Every row gives one point. The window is the flat piece filled in between its corners: a triangle in 3 columns, a solid with four corners in 4, and so on. A path goes straight from each point to the next, and from the last back to the first. List the points from which the path goes on through the window.
In the rows, 128 means zero.

Window:
[[162 163 147 156]
 [ 99  79 134 101]
 [128 147  82 221]
 [112 146 139 104]]
Path:
(1): [126 123  91 117]
(2): [114 108 109 108]
(3): [ 79 122 175 138]
(4): [ 83 137 107 207]
(5): [147 138  68 180]
(6): [138 124 103 152]
(7): [ 94 111 145 187]
(8): [103 141 138 168]
(9): [125 129  76 137]
(10): [186 143  75 168]
(11): [133 157 134 225]
(12): [ 71 133 150 144]
Through the window after points: none

Window (6 x 6):
[[160  36  35 119 213 150]
 [165  85 136 128 115 143]
 [104 149 132 153 163 111]
 [142 155 125  95 154 101]
 [ 89 160 145  93 104 132]
 [185 178  59 100  14 174]]
Path:
(1): [151 101  92  68 125  53]
(2): [136 171 138 120 161 141]
(3): [140 176 118 125  90 161]
(4): [143 158  89 110  66 113]
(5): [140 120 100  95 128  89]
(6): [141 160 131 108 181 145]
(7): [129 159 131 106 110 164]
(8): [ 99 147  88  83  66  60]
(9): [120 127 127 106 105 110]
(10): [126 162 135 113 117 193]
(11): [119 161 126 118 160 139]
(12): [114 139 105 117 139 102]
Through the window after points: 1, 5, 7, 9

Window:
[[202 145 127 100 124 177 197  79]
 [166 166 105 196 127 125  91 145]
 [147  90 171  72 170 112 173 156]
 [127 103 175 146 113 179 130 129]
 [121 105 133  62 125 247 104 138]
 [ 98 149 143 140 113  79 132 169]
 [188 165 139 122 119 116  88  97]
 [117 186 213 187 196 111 237 114]]
Path:
(1): [114 139 139 145 146 115 148  98]
(2): [181 158 172  88 135 146 165 197]
(3): [164 154 195 141  83 179 135 172]
(4): [136 152 109 139 154 146 153  91]
(5): [125 110 142 117 160 117 161  84]
(6): [161 172 173 130 148 131 169 163]
(7): [217 169 144 111 107 171 187 115]
(8): [160 128 128 108 138 157 175  85]
(9): [137 125 125 138 155 163 131 104]
(10): [145 141 159 129 118 172 131 147]
(11): [169 150 171 108 140 154 120 160]
(12): [104 101 116 101 126 118 144 104]
Through the window after points: 7, 9, 11

Window (9 x 9):
[[122 116 163  82  98 127 188 199 139]
 [175 112  83 141 135 114 100  46  96]
 [121  90  88  51  75 118  89  93 113]
 [168 133  92 167 105  81 113 137  89]
 [102 152  30 100 155 180 125 101 118]
 [137  51 119  83 147 164  91 164 141]
 [224 202 178 106  77  82  82 142 116]
 [116  94  99 147  71 139  84  64 124]
 [113 212 114 104 140  84 145 145 157]]
Path:
(1): [159 126  60 108  92 117 120  73 168]
(2): [138 131  74 106  89 112  95 111 169]
(3): [127 128 114  99 115 124  99  85  75]
(4): [101 128 167 104 113 130 125 168 105]
(5): [150 125  66  69  97 126 141 155 166]
(6): [159 123  58  56  84 148 114 131 166]
(7): [121 129 123 106 122 127 112 138 108]
(8): [117 140 152 112 119  98  99 134  91]
(9): [181 121 110  90  74 114 130 119 151]
(10): [203 102  66 146  84 117 113 127 127]
(11): [ 87 129 129 116 138 114  92  88  55]
(12): [134 128  85 119 147 144 106  99  86]
Through the window after points: 12

Window (11 x 11):
[[153 176 143 121  99 118 158 118 133  91  88]
 [146 140  97 136 158  99 142 127 163  95 108]
 [139 150  67 166 163 175 168  76  79 179 151]
 [ 63 105 185  87  92  60   7 121 155 115 105]
 [175 156 131 103 138 163 123 155 119 128 132]
 [125 114 162 146 123 159 145 150 129 115 118]
 [170 143 136  91 118 117 207 112 173 110 143]
 [124 158  58 153 144 164 183 140 100 211 122]
 [106 130  92 127 161 111 145 134  54 157 136]
 [134 164 179 100 164 124 149 122 156 120 100]
 [108 174 110 108 141 182 163 142 126 104 140]]
Path:
(1): [148 178 132 134 115 127 154 129 132 110 138]
(2): [135 176 133 155 140 126 147 127 132 146 163]
(3): [119 140 104  92 151 172 160 120 107 115 100]
(4): [109 116 140 107 129 138 122 118 117 136  82]
(5): [128 192 131 152 153 124 122 155 141 119 174]
(6): [142 185 151 157 128 105 131 134 157 143 155]
(7): [126 128  98  91 141 172 166 119 125 104  86]
(8): [144 117 111  93 143 149 162 120 122 148  71]
Through the window after points: 2, 8

Window, 12 rows:
[[166 134  89  76 150  96 110 150  96 119 205  78]
 [122 114 135  79 103  89 147 162  82 171  93 132]
 [125 112 114 151  85 163 143 180 203 168 125  63]
 [133 186  89 144 175  73  98 172  66 163 108 134]
 [144 187  83 114 141 228 152 168  93  68 111 147]
 [104 183 165 101 183 120 143 165 142  65  86 113]
 [201 166 176 126 131 191  46  92 154 162 131  86]
 [ 69 167 124 167  60 115  60 136 153 151 122 166]
 [ 90  90 117 143 176 131  91  80 243 195 159 151]
 [128  92 144 146 101 158 139  77 131  86  84 136]
 [176 181 121 153 104 113 136 153 223 204 106 126]
 [ 50 123 167 163  88 127 163 104 124 143 130 147]]
Path:
(1): [177 117 171 144 156 120 129 167 104 136 126 165]
(2): [ 85 170 103 125 101 139 115  93 159 134  97  88]
(3): [102 180  85 120 121 156  92  73 149 150 106 123]
(4): [131 143 150 150 105 137  93 153 157 149 133 137]
(5): [128 100 166 134 133 113 109 185 135 135 152 159]
(6): [129 186  73  97 113 106 133 101  78 168  69  90]
(7): [116 188  90 110 126 151 139 131 110 130  96 105]
(8): [161 130 134 140 126 180 123 185 137 109 139 179]
(9): [149 117 174 171 139 125 118 149 130  85 128 154]
(10): [106 173  98  75 113 151 137  95 168 169  76  83]
(11): [ 83 166 102 133  88 119 145  74 176 165  96  88]
(12): [131 117 164 138 147 145 111 163 138 128 111 158]
Through the window after points: 1, 3, 5, 7, 9

Window, 14 rows:
[[ 77 138 191  77 132 185 133 126 178 132 148 161 129 193]
 [ 36 134  87 101  87 126 187 117 170 231  91 187  81 127]
 [143  22 157  89  92 116  78 180 112  92 139 124  71 143]
 [147  60 121  65 168 197 131 125 133 176  73 120 111 180]
 [131  84 134  93  86 177  66 206  79 151 185 182  86 142]
 [ 90 109 141  64 140 142 135  71  62 105 117 151  59  94]
 [108  97 128 124 137 146 173 154 135  35 123 117  94 146]
 [145  66 183 228 128 114 168 145  42 101 155 159 100 119]
 [136 104 116 175 144 100 130  68 177 100 103 165  69 118]
 [130 117 126 141  76 127  87 106 183 145 185  73  99 106]
 [141 149 184 109 143 132 171 164 124 171 131 173  99  86]
 [115  84 135  98 167 130 100 169 123 113 101 107 161 102]
 [177 135 142 102  89 148  79 111 132 155  34 154 152 107]
 [ 87 150 127 112 134 120 104 233 164 213  82  93  97 155]]
Path:
(1): [141 106 123 100 114  78 139 116 127 151 124 142 129 149]
(2): [ 88 114 141 140 105 190 110 150 154 153  88 147  67  98]
(3): [ 73 111 182 118 105 194 128 169 160 140 122 157  70  79]
(4): [184  97 100  84 117  82  97 117  91 148 107 145 143 194]
(5): [125 117  90  68 124  61 169 125 100 131 129 139 126 158]
(6): [109 106 184 160 132 225  89 146 154 136 119 133  86  92]
(7): [106  88 168 149 130 177 122 156 112 123 111 117  71  77]
(8): [141 100 123 106 120 104 137 132 112 137 132 158 106 148]
(9): [177 158 137  58  98  85 139 127 114 126 134 119 126 151]
(10): [ 66  41 143 177 132 191  91 182 167 164 109 154  98 111]
(11): [117 102 162 146 118 173  87 127 143 120  93 148  69 102]
(12): [140 104 124 121 118 104 135 132 127 135 134 135 121 136]
(13): [118 114 128 104 120 113 129 121 128 131 150 148 108 167]
(14): [ 99  86 148 115 120 161 112 146 153 128 103 141  91 128]
(15): [108  65 170 143 137 196 123 178 136 141 106 161  76  98]
(16): [134 132 110  76 128  93 133 120 102 120 125 133 129 195]
Through the window after points: 1, 3, 11

Window:
[[125 111 140  94 132 205 187 153 183 116 140 182 165  99]
 [174 180 148 110 102  59  90 176 133 174 115 132  98 134]
 [192 130 195 139 109  93  27 135  87 148 155 142 133  99]
 [ 53 104 139  78 131  85 144  84 149 149 123 189 171 133]
 [195 141 165 135 118  92 117 153 114 149  69  81 161  80]
 [ 42 115 133 161  32  91 170  26 138 128 156 204 143 155]
 [144 125 114 102 150 173 129 129 191 176 131  41 114  80]
 [147 125 161  75 179 168 207 137 141 119 158  80 128 119]
 [ 43 156  60  93  60  97 115  40 112  77 150 192 143 126]
 [ 74 146 179  69  85 165 136 141 154 113 149 112 164 109]
 [126  86 150 126 160 159 143 208 137 128 115  69 100  87]
 [177 149 190  99  98  16  88 118 139 144  96 147  71  48]
 [122 120 127 108 139 154 183 181 139 162 188  87 165  54]
 [ 66 196 114 139  75 128  92  50  53 186 112 151  93  87]]
Path:
(1): [125 137 162 116 149 112 145 125 146 123 144 122 132  95]
(2): [142 106 136  77  78 143 125 142 134 143 124 115 134 119]
(3): [167 104 159  59  88 115 108 160 115 139 129 129 114 112]
(4): [130 173 154 150 128 103 101 132 135 156 135 127 130 107]
(5): [ 95 165 140 138 125 104 116 131 138 146 132 136 146  92]
(6): [142  75 152  21  82 136 166  69  94 159 114 140 105 130]
(7): [144 108 141  71  82 149 144  91 120 173 125 138 121 122]
(8): [ 79 179 139 144 136  65 109 131 135 124 136 146 161  82]
(9): [108 157 152 122 139 140 139 103 155 124 145 146 149  99]
(10): [ 98  80 135  91  67 113 141 113  95 155 129 120 121  97]
(11): [110 109 110  82  49 125 122 127 130 130 134 127 127 127]
(12): [102 189 202 107 158 128 138 135 152 131 144 126 153  86]
(13): [114 147 163 131 146 125 143 154 146 135 149 104 136 102]
(14): [182  93 132  28  64 130 134 103 132 186  98 144 123  84]
(15): [110 104 126  87  79 145 145 121 125 147 140 144 143 115]
(16): [ 78 180 168 156 135  96 126  78 167 130 150 137 118 108]
Through the window after points: 3, 5, 11

Window, 14 rows:
[[114 166  82  98 152 160  64 165 139 132 141  95  75 162]
 [ 57 113 166 138 107 145 187 108  29 133  65  80 184 101]
 [120  74 173  94 115 138 198 118  65 161  39 149 136  98]
 [116  80 138 111 189 130  25 148 135 105 149 102 117 132]
 [119 170 156 113 100 106  92 123 187 130 185 112 123 131]
 [119 144 141 127 151 151 135 184 196  64 187  89  87 119]
 [165  91 155 114  49 126 205  84  70 111  88  40 127  63]
 [112  81  91 111  62 123 170 164 152 134 134  69 161  64]
 [151 151 138  64 196 128  84 184  94 123 170 113 156 160]
 [132 177 112 146 232  46 166  86 113 146 104 110 130 146]
 [120 156 147 134 133  73  72 229 176 111 152  69  89 172]
 [155 138 101 135 103 134  74 172 149  54 134 136 141 132]
 [135 109 132 186  62 122 170 160  96 143 176  99 102  69]
 [159 128 166 156 106 158 184 114  97 169  54  74 172  31]]
Path:
(1): [101 160 132 121 140  52  95 175 115 107 130  98  96  69]
(2): [135 138 135 132 131 125 111 173 159 126 142  82 118 175]
(3): [127 114 142 134 139 157 128 117 134 127 120 107 142 151]
(4): [130 156 126  89 123  58 108 180 117 109 138 116 107  71]
(5): [117 136 144 110 127 112 107 157 101 103 110 120 118  83]
(6): [151  87 112 140 120 164 167 153 143 128 131  74 141 159]
(7): [164 121 149 132 107 134 152 122 127 148 145  59 140 189]
(8): [ 97 161 146 107 164 108  88 158 102  96 107 131 104  51]
(9): [ 87 158 138  80  95 107 127 172  73 115  77 105 108  27]
(10): [164  81 145 154 136 130 154 130 156 139 137 100 147 187]
(11): [148 133 140 129 131 141 148 128 139 128 110 112 141 173]
(12): [ 83 105 128  72 146  94  99 170  80 115 114  69 100  13]
(13): [121 147 113  91 153 114 110 152 112 110 120  93 118 101]
(14): [128 114 140 119 140 134 119 128 156 141 124  93 154 164]
(15): [134  98 144 146 112 159 156 125 135 125 122  76 139 155]
(16): [131 149 122  84 154 106 117 147  90 106 134 132 129  47]
Through the window after points: 1, 3, 9

Window (14 x 14):
[[115  85  93 103 127 148 116 109 182  59 150 101 138 149]
 [211 109 100 190 159 129  92 120 107 152 141 170 176  89]
 [188 138 126 154 106 103 111 197 131 156 182 151 167  88]
 [182 145 118 156 115 162 127 173  94 121 126 218 164 116]
 [113  68  97 141  36 133 140  85 154  54 114  52 154 133]
 [ 99  61  74 179  78 142 146 108 167  88 144 103  80 142]
 [152 121  94 128  67 101 131  63 174  80 113 118  77 139]
 [ 51 175 144  98 160 146 180 128  95 154  80 132 108  84]
 [191 122 124 179 159  74 111 198  85  97 124 176 154  98]
 [119  49 151 111  71 122 135  78 132 105 127  99  83 172]
 [ 86 193 104 108 145 136 114 145  27 142 139 144 115 103]
 [141 150 122 184 131  90  71 170 115 156 122 196 185 134]
 [ 87 214 158 140 162 181 143 139  83 131 103  89  94 139]
 [ 90 189 135 148 162 131 190 110  83 118 161 140 151 138]]
Path:
(1): [159 141  83 136 122 123 168 154  96 138  88 137 168 207]
(2): [135 123 139 149 119 158  96 135 135  88 167 180 132  62]
(3): [105 131 157 140 100 129  86  88  82  93 161 169 100  64]
(4): [136 146  57 138 125 123 190 144 149 127 101  87 141 195]
(5): [137  90 117 125  96 116 135 117 121 128 122 116 120 159]
(6): [131  98 166 151 109 127 117 116 122  74 148 142 102 103]
(7): [108 146 163 155 132 121 115 128 109 105 137 155 133  82]
(8): [151 151  62 154 126 123 128 153 115 164 114 135 166 216]
Through the window after points: 1, 3, 5, 7

Window (14 x 14):
[[186 157 155 116 132 170 154 175 113 104 103 136 163 166]
 [175 107 165 146 102 184 203 103 182 133 198 106 113 146]
 [ 46 123 129 172 112  82 103 148  49 108 160 114 139 139]
 [ 73 154  62 162  74  96 162 111  14 148 111 124 108 119]
 [ 54 172 113 173  90  45 151 115 100 150 108 133 180 127]
 [170 129 187  88 129 112 139  94 128  87  90 113 112 159]
 [153 181 151  82 141 142 174 130 160  33 157 117 133 121]
 [ 25 109  78 138  47 134 129 117  79 110 100 117 164 148]
 [ 34 160 122 170 143 128 135  76  59 119 107 165 154 132]
 [193 140 100 158 130 188 106  98 231 112 187  78 101 138]
 [148 107 140  85 154 133 157 169 162  95 107 175 102 121]
 [156 171 203 132  88 155 136 143 147  86 108 151 104  93]
 [222  86 118 146 110 173 134  81 180  95 196 110 162  83]
 [143 156 181  52 144 161 139 143 135 139 125 106 136  96]]
Path:
(1): [ 91 118 151 162 145 133 167 106 112 115 100  88 134 135]
(2): [135 153  71  88  51 119 116 121  97 116 193 175 141 143]
(3): [128 187 134  76 121 140 142 127 135 105 166 150 126 128]
(4): [151 114 175 147 122 153 164 126 145  85 116  91 134 111]
(5): [123 111 111 175 156 150 180 109 165  68  97  73 146 111]
(6): [132 145 127 113 103 131 132 117 117 133 169 131 131 140]
(7): [166 114 125 116 111 142 145  98 146 108 160 145 131 129]
(8): [104 137 149 189 154 170 144 147 136  98 118  88 157  76]
Through the window after points: 3, 7

Window (14 x 14):
[[ 90 160  73 136 202 131 147 180 154  59 111 110 208  94]
 [109 142 100  71 175 141 116 121  97 208 177 124 134 100]
 [187  96 104  89 138 145 125 149  93 137 109 120 109  85]
 [118  62 141 150 149 127 137 144  93 203 100 168 210 126]
 [152  87 147  96 156  76 106  30 122 151 123  42  79 143]
 [181 106 137  82 141 190 138  67 180 133 132 159  86  39]
 [ 84 134  95 106 149  96 210  94 132 151  27 103 142 102]
 [126 164 136 147 159 145 177  73  91 169 147  53 110 132]
 [105 155 206 120 165 137 132 143 144 133  73 135 125 148]
 [126 175 118 160 120 188 179  69 124 121  74 189 127 168]
 [ 67 122 150 145  90 160  86 118  96  92 134 106 207 120]
 [162 163 127 147 115  95 117  68 116 205  97 100  58  96]
 [137 142 143 163 142 163 132  78  82 118 123 167  37  96]
 [ 41 151 101 164 100 163 114 139 182  92 121  64  99 130]]
Path:
(1): [151 128 126 143 159 154 119 116  97 136  66  86 122 134]
(2): [ 91 120 128  91 112 115 151 107 144 132 159 132 124  86]
(3): [141 113 144 148 115 121 157 114 123 145 140 143 116 100]
(4): [108 142 103  98 173 156  99  98 110 157  61 119 118 112]
(5): [138 118 100 136 165 145 124 110 114 153  68  84 135 111]
(6): [116 149 145 118 141 135 172 100 132 134 142 144  91 106]
(7): [172  92 127  48 112  78 143  59 171 108 170 110  64 119]
(8): [115 124 147 164 180 138 104  71  79 173  74  63 120 131]
(9): [109 121 124 133 149 158  89  88 123 133 108 103 135 118]
(10): [ 93 168 134 128 100 123 184 117 142  99 124  94  74 123]
(11): [124  95 114 126  84 149 177  83 122 122 183 152 106  94]
(12): [133 149 151 105 207 127  88 117 141 164  53  60 125 102]
(13): [142 125  69 149 175 217 127 134 121 183  78 107 113  71]
(14): [ 96 148 170 121 134  90 162  79 112  87 141 117 123 149]
(15): [140 159 111 143  92  95 178 141 144 187 173 123  96 137]
(16): [155  97 133  98 178 162  94  86  82 124  55 100 120  78]
Through the window after points: 1, 7, 15

Window (14 x 14):
[[131 184 131 129 105 132 142  66 151 128 167 162 179 150]
 [128  79 181  94  89 128  88 118 105 174 116 197 186 206]
 [130  96 152 138  93  62 109 143  80 196 158 181 149 171]
 [105 165 121 121  80 163 113 154 135  94 187 135 143 143]
 [ 51 170 119 120 109 108 131 106 172  90 129  95 102 129]
 [128 141 101  77  99 101  90 113 143  75 165 114 179 124]
 [156 133 126 121 113 115 133 145 189  91 124  91  85 125]
 [ 93 156 168 152 159 125 172 133 125  91 110  78 130  89]
 [121 166  96 141  56 134  98 104 139  92 112 154 167 110]
 [138 127 180  64  93  92  90 142 123 165 132 249 164 140]
 [107 156  84 124 177 124 140 160 146 111 103 108 112 136]
 [118  87 150 116 107 110  77 157 160 207 151 169 179 132]
 [ 93 109 114 147 171 139 146 103 145  78 137 120  81  91]
 [115 151 114  94 128 147 132 111 122 137 124  82  88  93]]
Path:
(1): [130 122  97  76 113 137 173 137 134 115 127 150 125 123]
(2): [ 82 109 115 104  98 153 171 135 190 102 156 146 126 102]
(3): [133 188 136 136 134  93  88 112 104 130 126  98 129 135]
(4): [137 149 140 139 125 111  91 129 136 121 150 127 141 145]
(5): [ 67 135  96  70  98 135 186 134 175 129 116 132 108  62]
(6): [111 105 118 113  67 119 177 148 138 148 163 139 135 133]
(7): [127 126 147 138 130  90  89 123 110 142 136 154 133 147]
(8): [136 156 158  91 143 139  46 149 158  99 172 144 128 133]
(9): [ 99 119  75 131  55  92 200  83 123 155 110 142 158 135]
(10): [103 125 130  87  94 138 174 147 122 137 140 113 128 121]
(11): [135 163 138 188 139 111  51  98 167  96 113 156 123 135]
(12): [ 99 154 159 146 138 102  82 120 147 124 146  98 129 132]
Through the window after points: 6

Window (14 x 14):
[[122  80 123 123 170 116 154 124 123 171  75 110  58 159]
 [129 103 175  78 179 180 122 114 176 177 115 154 103 154]
 [ 94 115 155 124  56 108 129 149  82 106 107 157  91 147]
 [ 92 102 132 115 153 167 118 134 112 190  66 132 159 143]
 [ 84 146 153 148 176 114 104 149 213 125  99 128 130  51]
 [129  37 142 172 113 137 129 114  94 140 143 125 113 160]
 [132 120 107 156  88 155 127 109 148 187 103 140  95 158]
 [ 69 217 123 176 180 175 115 148 155  23 123 110 108  45]
 [ 75 149 116 107 170 127 169 120 171 144 144 125 146 122]
 [101 197 122 108 227 138  92 133 157 152 154 127 109  14]
 [112  55  77 110 116 132 105 113 127 123  96 170 103 162]
 [133 197 147 117 183 120 116  81 163  97  95 118 156  62]
 [143 120 115 118  53 111  82 190 109  85 119  83 128 192]
 [140  88 121 172 126 106 123 158  95 144 107 186 108 221]]
Path:
(1): [ 54 153 172 112 145 114  53  99  94 132 102 180 116 177]
(2): [164  80  73 133 107 155 175 177 168 123 115  82 125 112]
(3): [153 134 185 126 148 166 180 143 102 147  94 140 120  78]
(4): [ 96 108 105 136 166 118  93 109 157 149 117 156 107 169]
(5): [ 99 110 104 148 118 132  67  70 154 167 121 150  99 164]
(6): [116 117 134 112 149 147 187 214 112 109 108 120 123 115]
(7): [134  96 123 144 111 124 139 146 121 127 110 146 103 103]
(8): [ 74 159 152 145 184 152  80  81 155 110 148  90 120 175]
Through the window after points: 1
